Rows are points. The points of each table are mixes of a few directions, plus a little noise. Count the directions of each table, and those that both share. Where both have some left over, give the other angles between the two spaces (their principal angles), to ten degrees, smallest first.

First (4 x 2):
[[-4.2 -5.3]
 [ 3.8  4.9]
 [ 3.4  4.1]
 [-3.0 -3.7]]
Second (6 x 2):
[[ -1.1   2.7]
 [ -1.8   4.7]
 [  1.2  -3.0]
 [ -1.7   4.3]
 [  4.1 -10.6]
 [ -0.8   2.0]]
Directions: first 1, second 1, shared 0; angles 60

First (4 x 3):
[[-8.2  0.7  7.1]
 [ 2.5 -1.6 -0.2]
 [ 6.0 -0.5 -5.3]
 [-0.5  1.8 -2.2]]
Second (4 x 3):
[[-5.1  7.5 -6.6]
 [ 0.3 -0.4  0.5]
 [ 3.8 -5.6  4.9]
 [ 1.1 -1.4  1.2]]
Directions: first 2, second 1, shared 1

First (8 x 4):
[[-0.6  4.9 -3.0 -6.4]
 [ 0.3  0.3 -3.0 -3.1]
 [-2.1  0.9  3.2 -3.3]
 [ 0.3 -0.3  2.0  4.2]
 [ 3.0  6.1 -3.4  7.2]
 [-4.4 -6.1 11.9 -0.4]
 [ 2.6 -1.1 -6.6  0.5]
 [ 0.9 -4.9 -1.1  1.5]]
Second (6 x 4):
[[  3.9   5.6 -10.7  -0.5]
 [  2.1   3.0  -5.8  -0.3]
 [ -1.6  -2.3   4.4   0.1]
 [ -3.8  -5.7  10.7   0.6]
 [ -0.5  -0.8   1.6   0.1]
 [  0.1   0.1  -0.1   0.0]]
Directions: first 3, second 1, shared 1

First (9 x 8):
[[-1.6 -3.6  2.5 -6.1  1.2 -4.0  3.2  0.9]
 [-1.4  3.8 -3.0  3.9  2.8  1.6 -3.2  2.8]
 [ 0.9  2.8 -1.9  4.4  1.5  2.3 -1.9  1.5]
 [-1.6 -3.4  2.5 -5.9  2.3 -4.1  3.5  1.8]
 [-9.0  2.6 -3.5 -3.7  1.3 -3.3 -5.2  2.3]
 [-7.9 -0.3 -1.2 -6.7 -0.5 -4.7 -2.5  0.6]
 [ 9.2  2.9 -0.8 11.4 -5.9  8.9 -1.3 -5.7]
 [ 7.2  0.1  0.9  6.2 -2.7  5.0  1.4 -3.0]
 [ 4.1 -5.0  4.5 -3.2 -0.2 -1.5  6.1 -1.3]]
Second (10 x 8):
[[  5.6   1.7  -0.3   0.3   0.4  -2.9  -0.6   6.3]
 [ -3.7  -5.4  -0.6  -2.2  -2.8   2.6   2.2 -10.1]
 [ -6.5   6.6   0.8   3.1   3.1   4.0  -2.4  -3.1]
 [ -1.6  -2.4   0.5  -0.4   0.6  -0.8  -0.5   3.7]
 [ 13.0   7.0  -3.6  -0.1  -3.3  -1.0   2.6  -9.1]
 [ -4.3  -8.1   0.6  -2.2  -1.6   0.0   1.2  -1.7]
 [ -5.8   2.6   1.3   2.0   2.6   1.5  -2.3   2.9]
 [ -0.7   4.7   0.7   1.9   2.3   0.3  -2.1   3.9]
 [ -1.9 -10.9  -0.2  -3.4  -3.2  -0.2   2.8  -4.5]
 [  5.9   3.5   0.3   1.0   1.7  -3.8  -1.5  10.8]]
Directions: first 3, second 3, shared 0; angles 30, 50, 60

First (7 x 9):
[[ -2.4  -3.5  -0.9   7.8  -3.1   1.6  10.1  -1.4   2.3]
 [ -0.6   0.1   0.2   1.3  -0.3   1.1   0.6   1.1   0.8]
 [ -1.8  -0.1   0.4   4.9  -1.4   3.4   3.2   3.0   2.6]
 [  2.0  -1.7  -1.1  -4.4   0.8  -5.1  -0.2  -6.1  -3.4]
 [  0.0   1.9   0.8  -0.8   0.7   1.6  -3.5   3.1   0.6]
 [  3.0  -3.4  -2.1  -6.4   0.9  -8.5   1.3 -10.7  -5.4]
 [ -0.1   6.6   2.9  -2.3   2.4   5.8 -11.7  11.0   2.5]]
Second (8 x 9):
[[ -1.6  -5.3   3.4   3.5   0.6  -2.7  -1.4  -4.2   4.3]
 [  2.2   1.0  -0.3  -6.5   1.9  -3.5  -5.4  -2.6  -2.9]
 [  6.3   2.5   2.1   1.9   2.0   2.4   1.3   3.2  -5.2]
 [ -0.3  -2.9   2.0   0.1   0.9  -2.5  -2.5  -3.2   1.7]
 [  3.2   0.2   1.4  -4.1   2.3  -3.1  -4.5  -2.2  -2.9]
 [-10.0   4.1  -8.9   0.9  -7.2   6.5   9.1   6.5   5.2]
 [ -1.0   5.1  -5.2  -7.1  -1.4   1.1  -0.2   2.8  -2.8]
 [  1.5  -4.6   6.0  10.9   1.1   1.8   3.2  -0.3   2.7]]
Directions: first 2, second 3, shared 1; angles 70

First (11 x 11):
[[ -0.3  -1.5  -0.7  -7.2   7.2  -4.7  -2.1   3.5  -3.6   1.1   0.1]
 [  2.8  -0.6  -2.5  -2.5  -5.2   3.9   6.7   0.4   3.8  -2.2  -2.6]
 [ -0.1   0.4  -0.8  10.8  -6.4   2.9  -3.4  -4.0   0.6  -3.0   1.8]
 [  1.2  -0.3   1.0  11.4  -8.8   2.3  -4.5  -2.8   1.8  -1.2   9.8]
 [  2.9   5.1   3.5  11.2 -10.8   0.7  -3.0  -5.1   9.7   4.5   0.4]
 [ -1.1   1.6   2.9  -4.8   5.4  -2.8   0.0   2.2  -1.4   3.4   3.0]
 [ -1.3   0.4  -3.8  -1.7   3.2   1.8   2.2  -0.1  -3.6  -4.2  -6.2]
 [  1.7  -3.6  -3.1  -5.6  -1.0   1.7   5.0   1.7   1.2  -2.1  -5.6]
 [ -1.6  -6.0   2.5  -3.9   3.9  -3.4  -2.6   1.3  -1.6   2.2  -2.4]
 [  1.7   3.5  -4.7  -4.8   3.7  -1.5   0.6   2.4  -2.2  -1.9  -1.4]
 [ -5.4   1.3   6.0  -3.0   8.7  -1.1   1.2   0.4  -5.1   3.4   2.9]]
Second (10 x 11):
[[  4.7  -6.7   4.5  -4.1   3.1   7.1  -1.2  -4.7  -1.6   3.6  -1.2]
 [ -4.5  -0.2  -0.5   0.1  -1.3  -6.2   2.4   0.2   1.5  -3.6  -0.2]
 [ -2.6   0.5   0.0   5.2  -2.7  -8.1  -2.5   3.6  -0.9  -0.7   0.2]
 [ -8.5  -0.3  -1.1  -0.9  -1.2  -3.2   3.3   0.7   5.5  -2.9   1.8]
 [ -0.9   4.8  -2.6   6.2  -3.2  -8.8  -1.8   4.8  -2.2  -2.1  -0.1]
 [  0.2  13.6  -8.3   1.4   0.1  12.2   1.0   5.0   4.4   1.7   4.2]
 [  3.5   1.3  -0.4  -0.5   1.0   3.3  -0.5  -0.4  -1.5   1.1  -0.4]
 [ -0.4  -6.2   4.3   4.1  -1.9 -10.4  -3.9   0.5  -3.8   0.0  -1.7]
 [  7.2  -3.1   2.0  -7.2   4.0   7.1   2.8  -6.5  -2.9   0.3  -2.9]
 [  1.5  -3.8   2.2  -4.0   2.3   7.4   0.2  -3.2   1.3   2.5   0.2]]
Directions: first 6, second 4, shared 1; angles 40, 60, 90

First (9 x 12):
[[-0.2 -5.0 -0.1 -6.7  5.1  4.3 -4.9 -1.6 -7.3  9.0  1.1 -5.6]
 [-3.6 -1.4 -0.3  3.6 -4.7 -1.5 -2.4  7.0  2.0 -2.3 -3.1  7.0]
 [ 6.4 -1.0 -2.8 -2.2  4.2 -0.8 -3.2 -5.0 -1.7  4.1  3.1 -8.5]
 [ 2.3  6.5  5.3  0.5 -4.4 -4.4 -0.6 -0.3  4.2 -3.0 -4.1  2.7]
 [-2.4 -2.1 -1.3 -2.4  6.0  4.1  6.1 -6.1 -3.1  2.6  4.0 -5.5]
 [ 1.6 -1.9 -6.5  7.1 -3.3 -3.8 -2.2  5.9  4.5 -4.9  0.4  4.4]
 [ 0.8  2.0  1.9 -7.4  5.0  8.6  6.7 -2.8 -6.1 -0.8  2.9  1.0]
 [-2.2  0.4  2.5  6.2 -7.1 -1.7 -1.6  2.8  2.6 -3.8  0.0 -0.3]
 [-2.7  2.5  1.3  1.3 -0.8 -4.8  2.1  0.1  4.8 -0.8 -4.6  4.7]]
Second (10 x 12):
[[ -6.0  -0.1  -3.0 -11.1   1.8  -5.0   0.8   5.8  -8.1  -1.5  -0.8  -1.3]
 [ -2.1  -2.4  -3.8  -5.9  -3.1  -3.4   0.1   0.4  -5.7   4.6   2.1  -0.3]
 [ -2.4  -3.0  -2.0  -8.1  -7.4  -5.4   1.9  -2.9   1.4  -3.7   3.7   1.3]
 [  2.6  -0.4  -3.8   5.9  -1.1   2.6  -1.4  -3.6   1.8   1.1  -5.2  -0.7]
 [ -1.2   9.8   7.2   1.8   8.4   9.8  -1.0   8.2   0.6   5.9   3.7   0.9]
 [  4.5  -2.3   1.2   8.4  -0.8   1.4   0.3  -5.3   7.7  -5.4  -3.6  -0.4]
 [  2.1   0.2  -2.1   4.5  -1.7   2.5  -0.6  -3.6   3.8  -0.8  -3.2   0.0]
 [ -3.4   0.2   0.3  -5.2   0.6  -7.6  -0.8   1.2  -9.2  -0.4   5.5   2.3]
 [  3.7  -1.8   6.0   5.5   5.4   5.4   0.3   3.8   3.6   3.9  -0.5  -2.6]
 [  2.0   0.3  -0.2   4.0  -2.2  -0.5   0.0  -4.4   3.7  -4.2  -1.2   1.2]]
Directions: first 6, second 6, shared 0; angles 30, 50, 70, 80, 90, 90

First (10 x 14):
[[ -4.9   7.7  -5.2  -8.4   5.8  -2.8  -6.3   1.4   1.7   2.1  -1.1  -0.8
    4.0  -2.3]
 [ -1.8  -2.0   4.9   6.7  -0.9  -2.0   5.1   7.3  -3.1  -7.5   0.7  -6.5
    2.0  -2.7]
 [ -4.3  -4.3  -0.5  -9.6  -1.9  -0.5  -1.2  -8.4  -0.7   2.1 -10.2  -0.8
    7.7  10.8]
 [ -2.1  -5.8  -3.3  -3.4   3.5  -5.2   6.0  -4.2  -1.4   2.2   2.4   1.1
    1.1   0.1]
 [  3.9  -4.0   2.9  -0.9  -1.0  -5.4   9.8  -3.5  -5.6   5.0  -3.0   3.7
   -3.0   3.1]
 [  3.4   4.9   1.5   0.5   0.6   4.9  -7.4   2.2   2.9   2.9   4.3  -3.6
   -2.0  -3.2]
 [  0.4   1.0  -0.2   2.9  -3.8   5.5  -4.8  -0.3   3.0  -2.8  -1.9   2.4
   -0.8   2.1]
 [  2.7   1.9  -0.4   5.9  -4.5   6.1  -3.9   0.5   3.2  -2.8  -0.2   5.6
   -4.4   0.1]
 [  4.2   3.6   0.0   2.5   0.4   4.3  -4.8   1.5   2.7   2.6   5.6   0.3
   -4.6  -4.0]
 [ -1.6  -3.2   0.3   4.1   1.9  -4.8   7.4   3.6  -2.7  -4.0   3.2  -1.3
   -0.2  -3.8]]
Second (11 x 14):
[[ -1.3  -2.8  -9.9   1.2   4.0  -2.3   2.6  -4.2   1.5   1.8   6.4  -0.1
    4.6  -2.7]
 [ -1.6  -0.7   6.4  -3.7  -0.8   0.6  -1.7   2.2   0.3  -2.0  -1.7   1.1
   -4.7   0.6]
 [ -3.3  -4.3  -4.7  -2.4   4.1  -2.1   1.2  -2.5   2.1  -0.1   5.9   1.1
    0.2  -2.5]
 [  2.0   3.8  10.6  -0.6  -4.9   2.7  -2.8   4.6  -1.9  -1.5  -7.6  -0.1
   -4.5   3.1]
 [ -4.3  -6.8 -14.4  -0.9   7.8  -4.2   3.8  -6.6   3.4   1.7  11.8   0.6
    5.0  -5.0]
 [  6.1   6.8   0.7   6.6  -5.0   2.2  -0.1   1.3  -3.0   2.0  -6.4  -2.5
    4.2   2.9]
 [  2.2   2.5   0.8   2.2  -2.1   0.8  -0.2   0.8  -1.1   0.6  -2.7  -0.8
    1.2   1.2]
 [  4.9   6.9  11.1   2.5  -7.4   3.7  -2.8   5.3  -3.5  -0.7 -10.7  -1.1
   -2.6   4.6]
 [ -2.3  -1.5   7.0  -4.5  -0.4   0.6  -1.8   2.5   0.6  -2.4  -1.3   1.5
   -5.8   0.4]
 [  0.0  -1.7 -11.2   3.0   3.5  -2.1   2.9  -4.5   1.1   2.4   5.9  -0.8
    6.4  -2.3]
 [ -2.4  -2.0   3.8  -3.7   0.6   0.0  -0.9   1.1   0.9  -1.7   0.5   1.3
   -3.9  -0.3]]
Directions: first 6, second 2, shared 1; angles 90

First (9 x 20):
[[  3.2  -2.5   2.4   0.1   0.5  -2.9   2.2   0.5  -1.6   0.5  -0.8  -0.1
    1.3   0.0   2.4  -0.9  -2.4   2.0  -0.6  -3.0]
 [ 10.9  -8.8   7.7  -0.5   0.2  -9.0   7.9   2.4  -4.5   2.2  -2.9   2.2
    4.1  -0.4   6.5  -4.3  -7.3   6.5  -2.7 -10.0]
 [ -3.1   2.6  -1.7   1.3   1.7   1.6  -2.7  -1.5   0.4  -1.2   1.1  -3.5
   -0.7   0.5   0.2   2.6   1.2  -1.4   1.5   2.4]
 [  1.6  -1.6  -0.1  -2.9  -4.3   1.2   2.4   2.5   1.6   1.7  -1.2   7.7
   -0.6  -1.1  -4.3  -4.2   1.1  -0.2  -2.1  -0.3]
 [  0.3  -0.8  -1.5  -3.8  -5.9   3.1   2.0   3.0   3.0   1.9  -1.1  10.1
   -1.5  -1.4  -6.9  -5.0   2.8  -1.3  -2.4   1.2]
 [-10.6   8.8  -6.6   2.6   3.1   6.9  -8.6  -4.0   2.7  -3.1   3.4  -7.6
   -3.0   1.2  -2.4   6.9   5.5  -5.5   3.9   8.9]
 [ -1.5   1.2  -1.2  -0.3  -0.6   1.6  -0.9  -0.1   0.9  -0.1   0.3   0.7
   -0.7  -0.1  -1.6   0.1   1.3  -1.1   0.2   1.5]
 [ -5.0   3.8  -4.3  -1.6  -2.8   5.7  -2.8   0.2   3.5  -0.1   0.9   3.7
   -2.7  -0.4  -6.3  -0.3   4.8  -3.7   0.1   5.3]
 [  4.3  -2.7   5.3   5.1   8.2  -8.2   0.6  -3.1  -6.0  -1.7   0.2 -13.0
    3.9   1.7  12.3   5.1  -7.0   4.5   2.2  -6.0]]
Second (8 x 20):
[[ -5.8   6.6  -6.0  -0.7  -2.4   9.9  -5.6  -0.6   3.5   3.7  -0.5   7.2
   -4.5  -1.0  -9.1   3.3   7.4  -4.6   1.3  12.5]
 [  5.1  -4.8   5.6   0.8   5.8  -5.2   1.8  -1.6  -4.4   4.2  -2.8  -0.4
   -0.2   0.7   3.2   5.3  -5.6   3.1  -0.7   0.0]
 [  1.1  -6.5   4.0  -3.4   0.4  -7.4   5.2   1.2   0.3  -4.3   1.2  -2.5
    0.8   1.4   1.6  -4.2  -5.5   0.7  -3.5  -9.9]
 [  1.4  -1.7   0.7  -1.1  -2.1  -1.6   2.3   1.5   0.4  -1.2   0.2   1.0
    1.1  -0.2   0.4  -3.6  -0.8   0.7  -1.1  -3.8]
 [  6.2  -4.3   4.3   0.2   1.1  -4.0   3.3   0.7  -3.1   3.2  -2.5   2.4
    1.5  -0.4   2.9  -0.1  -3.7   3.5  -1.1  -2.5]
 [  1.3  -1.0   1.0   0.0   0.6  -0.7   0.5   0.0  -0.8   1.3  -0.8   1.0
   -0.1  -0.1   0.2   0.7  -0.8   0.7  -0.3   0.3]
 [-14.2  10.7  -9.2   1.8   0.5   8.1  -9.1  -3.3   5.3  -7.5   5.8 -10.0
   -2.7   1.3  -3.2   3.5   7.5  -7.4   4.0   6.4]
 [  4.8   1.1  -0.3   2.3  -4.0   0.6   1.6   2.2  -1.2   0.6  -0.8   1.3
    4.1  -1.7   4.2  -4.9   1.5   3.2   1.4  -3.0]]
Directions: first 2, second 4, shared 2
